Each row is a point. To make a cloud, some directions were put in groups of two or more. Within a group, all points are equally far from the middle, so they leave a hole (a ring in 2 directions, a hollow ball in 3). The other directions are filled evenly. Then the cloud was stretched, turned, moved and blurred a little. How many holes are there, and how many directions does each take, smallest first?
(in the rows, 128 means zero)

Cloud:
[[161 114 176]
 [114 145 179]
 [ 99 164 101]
 [ 93 153 158]
 [169 109 163]
 [ 73 124 114]
 [155  73 134]
 [143 161 170]
 [147  92  90]
 [116 134  72]
 [ 73 125 118]
 [ 93  98 169]
 [152  74 117]
 [ 94 164 107]
 [ 95  73 147]
 [120  69  97]
 [ 76  96 132]
 [ 79 138 103]
 [133 175 153]
 [175 118 148]
 [125 171 160]
 [ 77 137 106]]
Holes: 1 (3)

Cloud, 29 rows:
[[146  66 119 169]
 [123 178 176 114]
 [125 136  66 143]
 [158 148  79 119]
 [174 104  95 115]
 [145 191 148 122]
 [118 163 147  83]
 [113 168 180 139]
 [137  85 137  81]
 [126 132 206 108]
 [ 81 126 119 146]
 [154  95 152  82]
 [139 153 136 183]
 [120 168 141  85]
 [ 81  92 141 134]
 [176 173 137 135]
 [162 109 144 185]
 [ 99  74 162 142]
 [138  57 107 127]
 [139 105 159  76]
 [ 92 136  88 127]
 [123 161  85 108]
 [ 94  75 125 111]
 [ 95  91 174 144]
 [122 152 130 180]
 [106  60 133 127]
 [182 128 164 161]
 [147 115 195  95]
 [157 167  95 114]]
Holes: 2 (2, 2)

Cloud (56 x 6):
[[ 63 152 173 173 155 146]
 [149  68 140 130 120 153]
 [120 132 153 187 106 112]
 [ 82 141 182 116 120 168]
 [130 145  79 171 159 113]
 [161 113 110 153  75 105]
 [102 107  85 162 155 130]
 [ 96 119 106 211 156 119]
 [132 158 169  96 109 133]
 [ 62 112 120 126 119 141]
 [142  64 110 130 146 104]
 [ 75 177 127 147 110 144]
 [103 189 120 117 101 148]
 [184  77 128 111 111 113]
 [ 86 144 108 162 163 100]
 [140  72 147 101 121 129]
 [104 116  89 201 140 149]
 [132 137 180 114 154 147]
 [157 142 181 162 172 154]
 [ 86  92 164 136 164 189]
 [102 103 126 101 155 105]
 [147  74 168 159 161 121]
 [151 135  87 136  98 187]
 [ 86 180 101 140 134 178]
 [156  79 146  82 106 105]
 [167 130  87 103 123 157]
 [136 150 100 171 122 192]
 [169 120  84  85 142 120]
 [162  91 118 157 122 189]
 [ 58 132 156 156 142 147]
 [162 149  84 103 138 126]
 [113 174  94 139 116  95]
 [105 149 147  70 144 105]
 [147 170 157 123 132 138]
 [ 92 182 132  84 130 160]
 [ 78 103 138  89  83 125]
 [123 121  80 182 122 122]
 [106 181 108 124  84 175]
 [ 91  69 147 175 148 174]
 [113 139  82 178 171 149]
 [145 124  74 131 164 118]
 [ 78 157 140 214 126 180]
 [104  96  63 131  85 165]
 [124 137  90 162 187 180]
 [130 167 155 166 125 181]
 [125 177 140 207 156 148]
 [163 122 151 133 181 166]
 [ 83 146 132 202 138 121]
 [ 61 154 127 178 168 145]
 [ 52 146 134 128 156 177]
 [125 139 146 152  76 123]
 [163 116  82 127  91 165]
 [179 104 139 163 122 138]
 [135 140  89 176 110 139]
 [110 186 133 169 137 151]
 [124 176 116 181 166 189]]
Holes: 1 (4)

Cloud, 88 rows:
[[120 142 137  42 130 145 112 106]
 [ 97 129 176 140 116 156  85 155]
 [128 156 174 147 126 110  91 115]
 [140 127 167 111  74 147 181 125]
 [ 92 104 169 120  80 155 167  92]
 [112 151 173 119 164 102 111 114]
 [130 183 138 124 136 185 137 169]
 [100  98 107  78 103  98 157 143]
 [128 161 105  87 195 116  96 133]
 [160 170 147  85 148 118 102 167]
 [157 119 163  96 132  99 161 168]
 [136 168 100  63 179 168 130 139]
 [153 169 148 178 164 120 107 139]
 [147 157 151 112 191 161 153 187]
 [163  76 102 124 111 174 174 109]
 [168 160  98 124  83 136  98  83]
 [150 127  94 134  71 156 143  74]
 [118 175 148 142 151 130 209 139]
 [170 124 155 105 127 147  67 143]
 [ 97 157 140 126 163 168 101 182]
 [143 136 139  65 196 158 141  97]
 [109 158 139 127 126 151 148  44]
 [101  82 187 149 120 149 141 128]
 [172 169 177 149 125 172 127 132]
 [130 137 115  76 174 124 156  69]
 [ 97  80 155  61 127 177 150 107]
 [130 119  80  67  76 150 136 104]
 [183 152 102 104 106 122 174 158]
 [135 155 133 169 172  94 168 136]
 [144  86 135  78 141 207 156 143]
 [109 159 127 109 147  83 164 155]
 [140 132 164 186 169 137 138 132]
 [174  86 131  85 142 162  94 151]
 [117 119 188 116 150 154 189  82]
 [106 171 148 101 124 104 171 146]
 [148 121 157  84 131 128 215 123]
 [133  82 151 144 166 153 107 108]
 [ 99  76 120  97 149 147 123 189]
 [157 136  76  57 124 148 171 103]
 [168 113  57 100 175 154 163 127]
 [124  89 102 119 108 100  81 140]
 [ 62 102  96 152 119 130 155  96]
 [133 107 146 125 133 224 156 115]
 [ 72  93 176 128 136 157 111 111]
 [ 99 111  85 154 108 123 163  74]
 [106  96 157  57 120 170 165  93]
 [118 128 157 107 200 177 199 134]
 [146  89 150 126 101 169 178  80]
 [104 139 113 138 164  79 129 111]
 [140 103  85 104 111 177  82  94]
 [145 153  70  78  97 102 117 112]
 [ 83  83 150 121 132 167 102  88]
 [104  83  77  71 153 129 174 124]
 [ 94 152  66 130 137 109  97  92]
 [165 131 119 114  82 151  77 148]
 [178 166  79 141 108 109  94 126]
 [125 108 134 137 124 171 197 178]
 [110 139 127  61 145  93 135 121]
 [107  90 168 177 125 147 147 129]
 [119 181 142 160 149 145 191 157]
 [132 102 151 103 158 156 136  61]
 [106 126  63  84 188 142 121 137]
 [153 205  82  96 160 137 127 130]
 [114  79  96 151 165 131 106 147]
 [ 85  92  84  59 149 146 145 134]
 [ 43 118 120 136 138 140 161 112]
 [134 157 142 151 102 195 103 143]
 [ 88 105 124 172 145 151 195 145]
 [ 54 107 169 134 121 147 154 127]
 [ 71 131 101  95  99 174 103 128]
 [125  76 133  60 157 185 155 149]
 [161 179 170 129 130 178 177 109]
 [110  92 136  55 156 139 122 166]
 [ 96 184  96 139 153 177  98 107]
 [125 189 152 158 162 167 109 156]
 [155  81 164 126 139 133 162  96]
 [156 127  82 138 146 110 126 193]
 [133 157 104 123 142  65 133 142]
 [173 190  76 155 149 118 150 139]
 [133 116 117  57 103 172 184 103]
 [166 142  91 138 105 109  72 138]
 [ 96 107 132 142 138 158 110 195]
 [110 100 135 181 148 140 172 101]
 [139  93 134 114 136 203 120  82]
 [103 113 133 138 145 163 215 163]
 [198 176 144 125 159 120 121 149]
 [175 104 120 109 115 199 130 100]
 [192 137  97 119  79 145 142 121]]
Holes: 2 (4, 4)

Cloud:
[[136  58 174 150 139 101 141 146]
 [ 63 101 193 124 136 145 140 164]
 [138  85 157 108 144  99 135  96]
 [135 151 128 175 141 116 188 177]
 [ 90 150 146 160 112 116 155  86]
 [ 74 173 148 157  75 104 105 161]
 [162 150  92 182 190  97 141 144]
 [138  72 125 159  73 129 123 153]
 [ 90 143 171 202 165 100 132 155]
 [ 92 144 158  93 134  87  63 151]
 [ 91  81 181 137 108  96  78 141]
 [168 164 126  96 149  97 137 124]
 [132 128 109 121 144  92 107 195]
 [107  41 165 126 201 102 148 147]
 [133 134 183 174 150 138 129 155]
 [136 121 145 127 114 160 148 174]
 [119 100 111  83  99 100 142 121]
 [109  95  87 140 174 166 138 130]
 [106 135  67 126 141  75 152 144]
 [ 74 119 177 157 124 131  95 178]
 [100 119 148 174 122 118 193 111]
 [ 97 110 165 156 174 150 171 105]
 [118 184 125 148 119 125 128 207]
 [ 19 136 131 138 147 112 143 160]
 [126  96 105 198 104 158 115 146]
 [148 148 136 160 111 180  97 159]
 [115  96 156 104 188 115 108 155]
 [ 90 111 107 141 198 116 118 145]
 [ 92  90 171 100 118 143 160 173]
 [134 117 183 153 135 139 138 166]
 [ 72  96 100 168 190 163 144 124]
 [ 97 128 163 105 187  74 142 149]
 [ 82  88  91 161 172  89 118 160]
 [104 176 104 137  62 107 123 193]
 [122 185 110 194 138 143 139 164]
 [ 76 177 174 117  98  95 151 135]
 [ 91 127  98 201 112 100 148 172]
 [ 94 125 184 144 143 144 128 187]
 [114 114 106 135 148  96 104 196]
 [ 74  99 118 152  83 149 125 128]
 [113  88 153 134 141 164 163 175]
 [146 169 133 124 158 140 160 116]
 [ 76  64 138 131 138 115  69 186]
 [ 88 163 171 167 151 136 152 135]
 [120 187 138  86 131 145 116 153]
 [122  53 115 192 125 110 110 109]
 [115  82 134 163 143  53 164 138]
 [132 167 134 207 113 114  92 122]
 [136  93 196 145 140 123 113 154]
 [ 98  81 104  88  89 124 142 132]
 [109  64 168 148 198 114 132  95]
 [117 148 182 198 150 130 149 128]
 [123 168 132 160  47  98 133 133]
 [156 113 100 132 182 115 144 134]
 [ 51  65 153 133 136 123 165 111]
 [150  93  92 126 112  94 122 113]
 [ 85  97 125  82 172 122  96 180]
 [152 100 153 107 138  99 134  92]
 [165  53 103 176 162 130 138 143]
 [182 145 143 152 155 118 110 149]
 [107 108 113  75 145 106 160 167]
 [121 121 103  91 127 104 165 142]
 [132 169 169 107 134  94  77 191]
 [108 101 107 188  84 153 138 116]
 [ 95 178 152 143  76  86  71 173]
 [129  79 113 126 187  92 168 150]
 [152 173 107 135  79 122 168 116]
 [137  71 105 146 182  89 180 125]
 [113 136 136 138 200  88 123 172]
 [150 138  96 169 189 107 124 141]
 [108 102 106 195 136  66 135 119]]
Holes: 2 (2, 3)
